Rows are points. The last column is the point's height on a tilted bowl or saddle (a function of degree 2), plus a little noise. Count its main directions that bend up, bend down and stay straight.

Points (15 x 4)
[[ 0.77  0.13 -0.50  0.00]
 [ 0.55  0.62 -0.64 -0.14]
 [-0.28  0.36 -0.28  0.36]
 [ 0.30 -0.11 -0.30  0.52]
 [-0.15  0.72 -0.07 -0.14]
 [ 0.34 -0.11  0.12  0.27]
 [-0.35  0.37  0.19  0.21]
 [ 0.50  0.16  0.76  0.40]
 [ 0.01 -0.12  0.15  0.43]
 [ 0.00  0.73 -0.11 -0.17]
 [ 0.33 -0.14 -0.03  0.33]
 [ 0.06 -0.80 -0.03  0.01]
 [ 0.17  0.28 -0.25  0.38]
 [ 0.31 -0.19 -0.26  0.49]
 [ 1.17  0.12 -0.24 -1.02]]
Directions: 1 up, 2 down, 0 straight

Points (22 x 5)
[[ 0.35  0.64 -0.27  0.09  0.39]
 [-0.05 -0.08 -0.38 -0.14  0.09]
 [-0.22 -0.19  0.04 -0.63  0.08]
 [ 0.20  0.40  0.32 -0.34 -0.01]
 [ 0.49  0.10  0.25 -0.13  0.19]
 [-0.12  0.10 -0.04  0.33  0.01]
 [-0.44  0.25  0.37  0.51  0.15]
 [ 0.30  0.16 -0.21 -0.09  0.14]
 [ 0.15 -0.60 -0.07 -0.47  0.39]
 [-0.22 -0.27  0.55  0.24  0.11]
 [-0.16  0.36  0.41  0.15 -0.03]
 [ 0.52 -0.18 -0.18 -0.50  0.43]
 [-0.48 -0.28  0.08 -0.40  0.12]
 [-0.27 -1.02  0.41 -0.33  0.80]
 [-1.11 -0.62  0.35  0.27  0.89]
 [ 0.36 -0.08  0.52 -0.03  0.16]
 [-0.76 -0.23  0.57  0.18  0.32]
 [ 0.20 -0.09 -1.23  0.06  0.70]
 [ 0.15 -0.47  0.41 -0.12  0.23]
 [ 0.31 -0.57  0.66  0.08  0.42]
 [ 0.59 -0.41  0.00 -0.14  0.40]
 [ 0.80 -0.42  0.27 -0.42  0.75]]
Directions: 3 up, 0 down, 1 straight

Points (62 x 9)
[[ 0.20 -0.65 -0.46 -0.27  0.78 -1.33 -0.33  0.62 -0.71]
 [-0.59  0.12 -0.43  0.38 -0.34 -0.19 -0.42 -0.57 -0.35]
 [ 0.01 -0.08  0.75  0.07 -0.04 -0.24  0.64 -0.13 -0.49]
 [ 0.33  0.20 -0.14  0.11 -0.27  0.24 -0.04 -0.38 -0.13]
 [-0.30  0.58 -0.16 -0.25  0.09 -0.30 -0.02 -0.19 -0.19]
 [-0.29 -0.19 -0.49  0.30 -0.40  0.11  0.40  0.02  0.09]
 [-0.05  0.44 -0.06  0.21  0.67  0.05  0.67  0.19 -0.17]
 [-0.09  0.25  0.27 -0.15  0.72  0.91 -0.66 -0.11 -0.39]
 [ 0.02  0.61  0.54 -0.27  0.09  0.18 -0.12 -0.29 -0.03]
 [-0.31 -0.28 -0.26 -0.82 -0.24 -0.30  0.25 -0.01 -0.35]
 [ 0.10 -0.66  0.89  0.24  0.28  0.03 -0.32  0.31 -0.67]
 [-0.70 -0.14 -0.19 -0.73  0.44  0.30 -0.42  0.33  0.14]
 [-0.21  0.19  0.12 -0.21  0.21 -0.24  0.23  0.03 -0.16]
 [ 0.62  0.17 -0.42 -0.37  0.01  0.75  0.13  0.76 -0.19]
 [-0.24  0.21 -0.36  0.56  0.41  0.15  0.35 -0.21  0.26]
 [ 0.36 -0.21  0.38 -0.14  0.44  0.06  0.11  0.73 -0.55]
 [ 0.38  0.30  0.01 -0.08  0.05  0.28 -0.32  0.73 -0.41]
 [-0.03  0.28  0.43 -0.35  0.07  0.11  0.18 -0.44 -0.01]
 [-0.19  0.18  0.68 -0.20  0.12 -0.13  0.24  1.02 -1.14]
 [-0.05  0.01  0.69  0.55 -0.48  0.41 -0.21 -0.13 -0.54]
 [ 0.18  0.26 -0.10  0.11 -0.26  0.82 -0.24  0.02 -0.20]
 [-0.26  0.12  0.07 -0.39  0.33 -0.13  0.54  0.11 -0.37]
 [ 0.40 -0.49 -0.44 -1.02  0.22  0.74  0.59 -0.74 -0.51]
 [ 0.27 -0.30  0.08 -0.04 -0.53 -0.20 -0.26 -0.03 -0.07]
 [ 0.12  0.10 -0.25  0.48 -0.10 -0.59  0.39 -0.34 -0.23]
 [ 0.12 -0.01  0.54 -0.06  0.48 -0.40 -0.22 -0.09 -0.01]
 [-0.13 -0.35 -0.36 -0.28 -0.19  0.36 -0.20 -0.13  0.01]
 [-0.32  0.21 -0.45 -0.08  0.14  0.09 -0.29  0.13  0.11]
 [ 0.33 -0.32  0.03 -0.20 -0.67  0.28 -0.33 -0.31 -0.12]
 [ 0.52 -0.28 -0.49 -0.15 -0.35 -0.27  0.13 -0.98 -0.78]
 [ 0.80  0.27 -0.03  0.36 -0.29  0.11 -0.24 -0.30 -0.42]
 [-0.70  0.23 -0.04 -0.09 -0.24  0.02  0.12  0.07 -0.27]
 [-0.38  0.15  0.29 -0.35 -0.13 -0.21  0.00  0.15 -0.18]
 [ 0.60 -0.20  0.09 -0.21 -0.68  0.01  0.46  0.08 -0.24]
 [ 0.46  0.24  0.17 -0.62 -0.37 -0.75  0.51  0.07 -0.62]
 [-0.06 -0.70  0.46 -0.42  0.15  0.13 -0.66  0.28  0.04]
 [ 0.22 -0.27  0.39  0.04  0.21 -0.78  0.58  0.39 -0.81]
 [ 0.20 -0.05 -0.90 -0.10  0.31 -0.07 -1.02 -0.31 -0.45]
 [-0.14  0.02 -0.45  0.69  0.01 -0.20 -0.67 -0.84 -0.47]
 [ 0.29 -0.53 -0.52 -0.12  0.47  0.13  0.17 -0.18 -0.18]
 [-0.56  0.27 -0.48 -0.29 -0.31 -0.56 -0.36  0.53 -0.44]
 [ 0.45 -0.42  0.27  0.24 -0.28 -0.49  0.53 -0.24 -0.37]
 [ 0.09  0.01 -0.07 -0.25  0.27 -0.61 -0.22  0.17 -0.06]
 [-0.53 -0.04  0.17  0.58  0.27  0.15 -0.39 -0.56 -0.32]
 [-0.78  0.81 -0.15 -0.11  0.58  0.18 -0.30  0.92 -0.45]
 [ 0.27  0.52  0.68 -0.67 -0.44 -0.11  0.41  0.19 -0.30]
 [-0.16  0.13  0.39 -0.33 -0.38 -0.17  0.70  0.23 -0.62]
 [ 0.32 -0.07  0.54 -0.61 -0.54 -0.20 -0.64  0.26  0.22]
 [ 1.13 -0.29 -0.90  0.23 -0.03 -0.23  0.30  0.39 -0.84]
 [-0.51  0.02 -0.36 -0.66  0.13 -0.41 -0.33  0.40 -0.08]
 [ 0.48  0.18  0.64 -0.52 -0.21  0.02  0.16 -0.90  0.31]
 [ 0.07  0.15  0.23 -0.63 -0.54  0.46 -0.06 -0.52  0.03]
 [ 0.11 -0.51  0.36  0.69 -0.16 -0.51  0.52  0.54 -0.58]
 [-0.11  0.22 -0.30  0.26  0.32 -0.14  0.17 -0.71 -0.12]
 [ 0.11 -0.47  0.44  0.10  0.01  0.94 -0.22 -0.09 -0.54]
 [ 0.39 -0.45 -0.55 -0.04  0.01  0.68  0.13 -0.17 -0.08]
 [ 0.51 -0.33 -0.12 -0.14  0.21 -0.74 -0.20  0.60 -0.48]
 [ 0.24 -1.28  0.21 -0.29 -1.04 -0.19 -0.53 -0.15 -0.07]
 [ 0.15 -0.09  0.06  0.34  0.40  0.11 -0.42 -0.51 -0.20]
 [-0.66 -0.57  0.39  0.02  0.21  0.26 -0.02  0.03 -0.41]
 [ 0.12 -0.05  0.33  0.13 -0.14 -0.03  0.09 -0.97 -0.26]
 [-0.86  0.11 -0.04  0.24  0.55 -0.31  0.10  1.04 -0.45]]
Directions: 1 up, 4 down, 3 straight
